Every row gives one point. Each copy is the shape, with its points in the same order, turned, moved and blurred by noise. Say if it was mirrored as well.
In the rows, zero is written as 128.

Shape:
[[122  58 177]
 [ 99  54 184]
 [118 183 165]
 [117 148 113]
 [139 174 153]
 [ 87 174 172]
 [159 130 110]
 [115 186 142]]
Copy 1 (8 x 3):
[[196  72 138]
 [191  58 124]
 [175 175  71]
 [122 154 113]
 [172 186 101]
 [167 153  50]
 [141 163 154]
 [152 185  73]]
Copy 1 is: mirrored
Copy 2, 8 rows:
[[135 127 216]
 [115 124 229]
 [ 98 183 111]
 [116 122 109]
 [122 174 108]
 [ 69 175 127]
 [161 123 114]
 [ 97 164  96]]
Copy 2 is: only turned
Copy 3, 8 rows:
[[ 73 110 172]
 [ 79 107 196]
 [179 173 133]
 [168 114 116]
 [162 163 114]
 [181 159 166]
 [134 114  85]
 [190 158 125]]
Copy 3 is: mirrored

Shape:
[[ 98 124 141 122]
 [180 102 101 127]
 [ 86 137  64 152]
 [203 104 164 115]
 [110  73 136  92]
 [ 57 156 126 186]
 [129 136  50 181]
 [170 150 104  67]]
Copy 1 (8 x 4):
[[116 110 117 153]
 [160  94 109  75]
 [158 131  46 153]
 [142  93 185  73]
 [ 78  60 110 127]
 [166 107  99 210]
 [208 132  60 133]
 [118 163 142  75]]
Copy 1 is: only turned
Copy 2 (8 x 4):
[[111  99 159 117]
 [153  93  74 139]
 [114 178 145 166]
 [165  37  84  93]
 [ 79  57 128 140]
 [146 146 219 152]
 [165 172 117 177]
 [115 117  69  72]]
Copy 2 is: only turned
Copy 3, 8 rows:
[[ 99 145 107 141]
 [116  84 172 122]
 [162  98  74 137]
 [ 74 118 211 136]
 [ 59 120 112 105]
 [140 143  64 199]
 [180  68 111 151]
 [133 145 173  77]]
Copy 3 is: only turned

Shape (10 x 6):
[[ 92 114 153 158 172 112]
 [184 149 164 161 113 113]
 [133 134  82  46 116 158]
 [139 155  44  75 118 193]
 [101 129 112 202 208 194]
 [155 117  96  91 123 175]
 [115 152 118 151 118 106]
 [132 159 140 164 211  99]
 [164 189 201 104  93 141]
 [127 131 153  87 108 159]]
Copy 1:
[[114  79 136 104 149 172]
 [137 147 154 150 157  74]
 [154 216  60  85 134 174]
 [139 238  50 142 139 181]
 [106 117 150 194 128 216]
 [150 199  96 128 127 159]
 [ 93 142 115 136 170 120]
 [128  85 130 160 204 150]
 [153 201 185  99 189 104]
 [152 181 133  81 137 143]]
Copy 1 is: only turned
Copy 2:
[[134 182 153 121 103 157]
 [162 112 153 128 153  86]
 [ 64  70 111 157 159 185]
 [ 83  40  74 164 123 189]
 [163 139 130 145  17 177]
 [ 84  79 124 173 124 148]
 [143 139 102 113 139 140]
 [196 157 161 137 117 184]
 [123  72 184  74 163 104]
 [ 74  96 153 116 139 139]]
Copy 2 is: only turned
Copy 3:
[[130 116 112 146 132 190]
 [154 206 131 167 141 131]
 [136 133 123  51 153  65]
 [126 154  81  47 193  59]
 [143 130  19 127 187 200]
 [162 152  88  84 154  74]
 [106 152 129 143 163 135]
 [111 180  99 120 127 209]
 [196 197 190 124 167 131]
 [175 137 136  99 151 106]]
Copy 3 is: mirrored
